Rows are points. Each copy is the shape, with its points in the same order, turned, moved and blurred by noise. Say if it was mirrored as well.

Shape:
1.2,-5.5,4.5
5.9,-2.0,2.0
3.2,-1.9,-6.5
-0.1,-2.4,-6.4
-4.9,0.7,-4.7
1.6,4.5,-0.5
Copy 1:
-3.3,1.1,5.5
2.5,-1.1,4.3
1.3,-5.7,-3.0
-0.9,-4.5,-5.0
-2.2,0.8,-7.2
4.8,2.9,-2.7
Copy 1 is: only turned
Copy 2 (6 x 3):
7.9,3.0,0.5
5.7,2.2,-5.0
3.4,-6.9,-5.1
3.6,-6.9,-2.5
-0.3,-6.7,3.1
-1.9,-1.4,-3.9
Copy 2 is: only turned
Copy 3, 6 rows:
-1.7,4.9,-4.0
3.7,5.7,-1.5
6.4,-2.1,-1.7
4.5,-4.2,-1.6
-0.2,-6.7,1.0
1.5,-0.1,5.4
Copy 3 is: mirrored
Copy 4, 6 rows:
-2.8,-4.2,5.5
-6.0,-0.1,2.0
-1.8,-1.7,-6.0
1.0,-2.9,-5.4
6.3,-1.0,-2.6
0.4,4.8,0.0
Copy 4 is: mirrored

Shape, 9 rows:
-8.9,-1.7,0.3,7.1
-1.4,-2.6,-2.9,2.6
-3.0,2.0,-2.7,-3.4
-5.5,-1.9,-2.3,-4.0
-7.9,-1.4,-3.5,3.2
-8.0,4.0,3.5,-0.8
0.4,2.0,2.9,-0.4
-0.8,0.2,1.1,6.6
1.6,-3.3,-1.7,-4.1
Copy 1:
5.2,2.5,-2.6,8.6
4.8,0.3,-3.1,-0.9
-2.0,2.7,-3.0,-2.7
-1.7,2.2,-6.8,-0.7
3.8,4.8,-4.9,3.6
-4.5,2.0,-0.3,5.4
-0.9,-2.8,1.4,-0.7
5.8,-1.3,1.4,2.4
0.6,-2.5,-4.9,-5.1
Copy 1 is: only turned
Copy 2, 9 rows:
1.9,-5.4,-10.0,3.9
1.8,-0.8,-3.9,-0.7
-4.7,2.7,-5.3,-1.1
-4.5,-0.4,-7.0,-3.8
1.0,-1.7,-10.2,0.2
-7.4,-2.1,-8.3,4.4
-4.9,-0.4,-0.1,3.5
2.4,-2.2,-2.5,5.3
-3.1,0.2,-0.1,-4.7
Copy 2 is: only turned

Shape, 12 rows:
-3.7,2.2,-2.4,1.9,2.6,-5.1
4.1,-2.1,-2.0,-3.3,-1.8,3.3
1.7,-4.8,4.4,4.4,-4.5,4.8
1.2,-1.9,-0.3,-4.8,2.5,-3.1
0.2,5.4,-7.2,1.1,5.4,-2.0
1.9,-3.2,4.3,2.4,3.2,4.4
-5.5,-1.1,4.3,4.7,-4.0,5.9
3.7,-2.7,4.8,1.1,-0.4,1.5
-4.1,1.1,-0.7,3.0,5.1,-2.8
-5.9,0.2,-5.8,2.7,2.6,-6.3
-7.7,3.3,2.7,-0.8,-8.4,1.4
-1.6,5.9,-3.3,1.6,-1.2,-5.0
Copy 1:
-0.8,0.4,-1.7,8.2,4.0,2.5
-2.0,1.5,-4.6,-1.2,-3.0,-4.0
3.6,-5.6,-2.1,-4.1,-2.1,0.3
-1.7,4.5,0.7,3.2,-2.1,-2.4
-4.8,1.8,-8.0,9.8,1.4,0.6
1.5,-2.4,-1.7,-1.4,-6.2,3.6
1.5,-6.0,-2.4,-4.6,3.1,5.2
4.6,-1.1,-1.4,-1.8,-3.4,-0.9
-1.0,-0.2,-1.1,7.1,1.9,4.1
-4.3,-2.2,0.3,9.7,6.4,0.8
1.7,0.1,-2.2,-5.1,10.3,1.0
1.2,1.8,-4.5,7.2,5.5,-2.0
Copy 1 is: mirrored
Copy 2 (12 x 6):
-6.5,-3.6,-2.3,2.0,3.1,1.4
3.6,1.9,2.6,-3.1,2.0,4.1
7.4,-2.5,-1.0,-1.9,-3.9,-3.2
-2.8,-2.2,4.0,-3.8,4.3,2.1
-6.8,1.8,0.1,5.5,2.7,5.7
1.5,0.6,3.5,-0.9,-3.5,-3.9
2.6,-0.7,-6.5,-3.4,-5.8,-4.2
3.2,-3.2,4.1,-1.8,-2.9,-1.2
-6.8,-1.9,-1.3,2.4,1.4,-1.8
-6.7,-2.8,-4.8,3.5,6.5,0.4
-0.8,-3.7,-9.2,-7.9,-3.0,2.6
-5.2,-4.7,-3.6,1.6,1.1,6.5
Copy 2 is: mirrored
Copy 3, 12 rows:
-0.6,-4.1,-5.1,-1.3,2.0,-3.8
-0.4,0.5,1.5,1.8,-6.9,2.1
6.3,7.6,3.1,1.7,-5.8,-3.2
-2.4,-1.5,0.4,-5.5,-2.7,1.7
-2.7,-5.0,-5.3,3.5,2.7,2.2
2.5,6.6,2.8,-0.3,0.0,0.1
2.7,7.0,1.6,3.9,-1.9,-8.9
3.5,5.5,0.4,-2.4,-3.8,0.2
0.4,-2.4,-2.6,-0.8,4.4,-3.9
0.3,-7.4,-3.7,-0.5,2.4,-5.7
-2.8,3.9,-3.6,1.2,-6.6,-11.8
-1.1,-3.2,-9.0,0.3,-1.8,-3.8
Copy 3 is: only turned

Shape (11 x 6):
-2.7,3.7,1.0,3.5,-1.2,-2.1
3.4,0.1,0.6,-2.4,-6.8,0.3
1.4,4.3,1.6,2.3,-1.0,2.0
3.0,0.1,0.4,2.0,-6.5,-0.7
4.1,4.4,0.9,6.9,-6.6,-2.0
-1.1,-10.3,1.7,-2.2,7.2,1.8
3.9,2.2,0.9,-1.5,0.0,-7.5
-2.8,2.1,-3.7,4.8,4.4,-3.1
1.9,0.3,-3.7,-2.3,4.5,1.0
3.8,1.5,-4.2,-2.0,-1.5,0.7
-13.5,4.6,1.2,-2.5,-2.5,2.4
Copy 1, 11 rows:
-4.4,-0.4,-0.4,1.5,4.1,-3.2
-2.5,4.1,4.8,0.8,-2.0,3.1
-3.9,3.3,-1.2,-1.0,3.9,0.2
-3.4,5.4,2.4,2.8,0.2,0.9
-4.6,8.1,2.1,2.2,3.0,-4.0
8.2,-5.1,-6.1,3.9,1.1,7.1
2.7,0.3,2.1,-1.6,-1.0,-5.3
-2.6,-2.5,-7.0,3.3,1.3,-5.1
0.2,-1.4,-6.5,-2.4,-2.1,1.0
-2.4,2.4,-2.0,-1.5,-4.1,1.2
-11.1,-10.3,1.6,1.2,4.8,2.8
Copy 1 is: only turned
Copy 2, 11 rows:
0.4,2.4,6.2,-1.3,0.4,-1.4
8.0,1.4,-0.7,-0.2,0.3,3.7
1.5,4.1,0.2,-1.9,-0.6,-1.2
7.7,2.0,2.4,-0.7,-0.6,0.5
7.8,7.4,4.9,-3.4,0.1,-2.8
-0.7,-11.9,-4.1,2.1,-2.3,-4.5
4.6,-1.0,2.3,-1.4,8.5,-1.1
-2.1,0.3,5.7,3.3,1.7,-6.6
-0.1,-1.1,-2.6,4.3,3.5,-3.0
4.1,2.4,-1.8,4.3,2.7,-0.7
-8.1,0.5,7.0,0.9,-4.0,7.6
Copy 2 is: mirrored
